Each wall is flat, endless, passes through zero and stands at right angles to its row. A trip goes straight from one point to another. Which walls does it cross, in order?

Walls:
(1): [ -3 -17 -28]
(2): [ 6 10 32]
(3): [ -3 -27  24]
(4): [-2 -7 -6]
(5): [-29 -22  -3]
(6): [-11 -25  -3]
(7): [-12 -10  26]
Trips:
[16 29 29] to [  2 -21  32] => 3, 6, 5
[-24  24 -16] to [ 22 -46   7] => 4, 6, 3, 7

Walls:
(1): [ 15 -40   0   3  37 -57  31   5  15]
(2): [ 60   6 -17  -5  12  10  -3 -27   2]
(3): [-16  16  13 -24  20  -8 -24 -31 -20]
(4): [ -4 -23 -13  42  23  -6  31  17   7]
(5): [ 19  26  52 -23   2  11  -4   9  -7]
(6): [ 24 -22   3 -55  53  21  41  21 -24]
(7): [-21  13  22  11  -6  31  24  28 -15]
Trips:
[  6  -8 -26  -9  31  46  17  25  -6] to [  2  14  -9   7  23   7  -3   1 -22] => 3, 5
[-12   5   5   2 -23  17  12 -12  48] to [ 22 -10  22  31  -2 -21  13   3  16] => 4, 1, 5, 2, 7
[ 15  31 -18   9  -8  11  30 -33  22] to [  8  -3  13  29  19 -19 -10 -33 -17] => 3, 1
[ 12  -1  -1 -35 -11  -4  14 -22 -36] to [ 28   1  -6  -9 -26  10  -8  42 -10] => 7, 3

Walls:
(1): [ 29   5 -29  -8  33  15 -34 -10   4   6   6  16   5 -22   1   3  21  12
  14  -8]
(2): [ 19  20   7  -5 -18   0 -12  12 -11  27   8   8   4 -25  11  28 -42   2
   5  -1]
(3): [  3   2   9 -25  13   5 -11  -5 -18  -6  19 -40  11   3 -13  15   1   8
   8  -5]
(4): [ 14 -60 -17  -9 -34 -22  -2  14 -29 -19 -24   3   6  12 -15  14   3 -33
 -10  -5]
(5): [ 21 -25   5  21 -20  10   6  -3  16   9  37  16  -7  25   8  12  -1   9
  11  15]
(6): [ -5  -4   5   4 -15  18 -11  -5  -6  28  -7 -43 -27  26 -25   5  -2   8
 -25 -12]
(7): [ 31 -12  -6  12  -3  27   1  24  30 -15  15   1   7   1 -34  20   1  -8
 -23  -3]
(8): [  2 -23 -23  14  35 -19  21  -9  -1  26  18  -3 -23 -25 -15  -2 -15 -17
  14 -10]
(9): [ -7 -13  16   7  -1   2  22  19   7 -28  -2 -13 -16  -9 -27  -4  35  37
  -9   0]
Trips:
[ -6  12  11  18   7   9 -12   1  25   3   3  10 -30  -6  34 -15 -15  25
  13  17] to [ -5  10  43 -24  40 -12  -6  16  18  19  20   3 -15  22   1 -12  -5 -24
 -25  -2] => 8, 1, 6, 2, 3, 5, 7
[-20 -18  -2  10  -2 -18  -5  14  19  17 -32  37  39  22 -20  34  32  19
   7   9] to [-19 -38 -24 -34 -12   0  -7  14 -15  -7 -30   1 -15  -1  41  13  -3  -7
 -17  -2] => 1, 7, 5, 9, 6
